Each row of a before or after table is a point. One or more steps were done to the points. Then noise was added and the rows were shuffled. The steps act on columns, c1 being the first. Name the steps. A step turns or swaps two columns, mirrors them in a line or flattens them onto one, adds a multiple of one to another, or multiplies or shifts one. Angles are multiples of 10 degrees, from the lower column toward the higher: turns from -170 to 170, lines from 10 to 170 but not 90. Use the fewest steps. Two steps may share a column if one is a turn and the other turns, adds or multiplies; they go together, in the order done. Otherwise the lowest column goes first.

Before, 9 rows:
0.31 -0.26

0.63 -0.74

-0.25 0.43

-0.16 -0.06

-0.15 0.44

-0.52 0.18

-0.32 -0.86

-0.48 -0.19

0.09 -0.45
After:
0.09 -0.15

0.46 0.81

-0.35 -0.39

0.32 -0.41

0.05 -0.52

0.10 0.40

0.92 0.01

-0.33 -0.24

0.42 0.20
Steps: turn c1 and c2 by 110 degrees

Before:
0.19 1.08 0.23 -0.43 0.38 0.34 -0.48 -0.11

0.61 -0.15 -0.10 -0.61 0.46 -0.69 -0.01 -0.13

0.06 0.35 -0.36 -0.07 -0.59 -0.14 -0.63 0.19

0.47 0.67 -0.58 -0.17 -0.21 -0.66 0.25 0.79

-0.74 -0.12 0.40 0.66 -0.14 -0.26 -0.26 0.27

0.02 0.53 0.56 -0.53 -0.06 -0.97 0.19 0.06

0.56 0.07 -0.14 -0.63 -0.55 0.12 -0.15 -0.06

0.41 0.67 -0.73 0.71 0.24 -0.03 0.09 -0.08
After (8 x 8):
0.53 0.87 -0.77 -0.18 -0.03 -0.66 0.26 0.79

0.27 0.44 -0.57 -0.08 -0.54 -0.15 -0.64 0.18

0.05 1.40 0.01 -0.43 0.42 0.35 -0.49 -0.11

0.42 -0.19 -0.29 -0.61 0.66 -0.69 0.01 -0.13

0.30 0.88 -0.95 0.72 0.36 -0.03 0.08 -0.07

0.05 0.69 0.37 -0.53 -0.04 -0.98 0.18 0.06

-0.65 -0.15 0.21 0.66 -0.38 -0.25 -0.26 0.27

0.71 0.09 -0.34 -0.65 -0.34 0.13 -0.15 -0.07
Steps: turn c1 and c5 by 20 degrees; multiply c2 by 1.3; shift c3 by -0.20
